Each row of a before or after table is a point. The points were changed in one or more steps. Then noise was added and the rows were shuffled. The steps act on how far a point lies along the listed directions, d1 being the first. Write out the steps. A step turns or swaps two directions, mirrors them in a line or flattens them onto one, adds a multiple of one to another, or multiplies one. Angles are multiples of 10 degrees, from the lower direction toward the higher: turns from -170 to 170, lines from 10 to 170 but not 90. Use the fewest steps. Two steps may share a direction if one is a turn and the other turns, adds or multiplies; they go together, in the order done. Otherwise the lowest direction goes first.
In the rows, zero is written as 128.

Directions:
(1): [ 76 112 109]
(2): [119  98 176]
(3): [151  81 103]
Before, 11 rows:
[[163 168 153]
 [ 99 125 116]
 [108 121 141]
 [ 81 119 104]
 [156  71  75]
 [119 150 127]
 [103  98  87]
 [129 138 158]
 [ 50 122 113]
 [ 69 111 154]
 [197 103  94]]
After (11 x 3):
[[132 147 147]
 [ 84 167 129]
 [154 127 136]
 [194 148 110]
 [177 115 149]
 [205 124 146]
 [116  47 124]
 [120 154 115]
 [160  83 145]
 [ 71  70 122]
 [153 135 117]]
Steps: turn d1 and d3 by -150 degrees; turn d2 and d3 by 160 degrees

Directions:
(1): [ 77 110 119 167]
(2): [133  82 176 124]
(3): [ 96 168 169 114]
Before (14 x 4):
[[160 143 116  88]
 [ 82 128  82 180]
 [158 119 152  91]
 [ 71 120  72 194]
 [104 151  84 180]
 [153 145 127 122]
 [131 149 164  86]
 [123 154 157  84]
 [106 169  81 174]
 [120 166 175  97]
 [ 67  97  69 165]
 [166 111 163  70]
 [142 155 189 103]
 [130 164 175 101]]
After, 14 rows:
[[144 151 122  88]
 [166 121 133  98]
 [137 157 116  92]
 [ 54  98 114 155]
 [161 151 135 109]
 [145 170 133 110]
 [172 110 132  75]
 [137 163 123 105]
 [ 90 151 126 173]
 [ 90 171 119 163]
 [ 55 120 114 178]
 [153 148 136 119]
 [161 149 131  87]
 [ 71 131 112 173]]
Steps: flatten d2 and d3 onto the line at 140 degrees

Directions:
(1): [104 110 162 171 109  79]
(2): [130 188 103 143  83 118]
(3): [163 133  94 135 168  76]
(4): [143 128 153  65 101  93]
(5): [ 90  92  73 113 106 116]
Before, 9 rows:
[[ 71 153 150 164  68 144]
 [115 110  65 190 132 158]
 [110 135  99 156 117 110]
 [102 147 109  96  81 154]
 [149 181 151  61 139 219]
 [101 112 124 158 115 108]
 [129 127 174 120 134 127]
 [149 123  90 104 130 173]
 [180 185 168 144 141 128]]
After, 9 rows:
[[130 147 172 116 115 139]
 [104 111 128 120 106  96]
 [146 126  95 154 134 174]
 [106  87  81 187 111 116]
 [144 212 137 168 159 217]
 [127 174  77 115 100 146]
 [177 162 178 162 155 101]
 [106 174 108 137  64  82]
 [115 117 102 138 125  97]]
Steps: turn d1 and d4 by 50 degrees; turn d1 and d5 by 20 degrees; turn d2 and d3 by 50 degrees
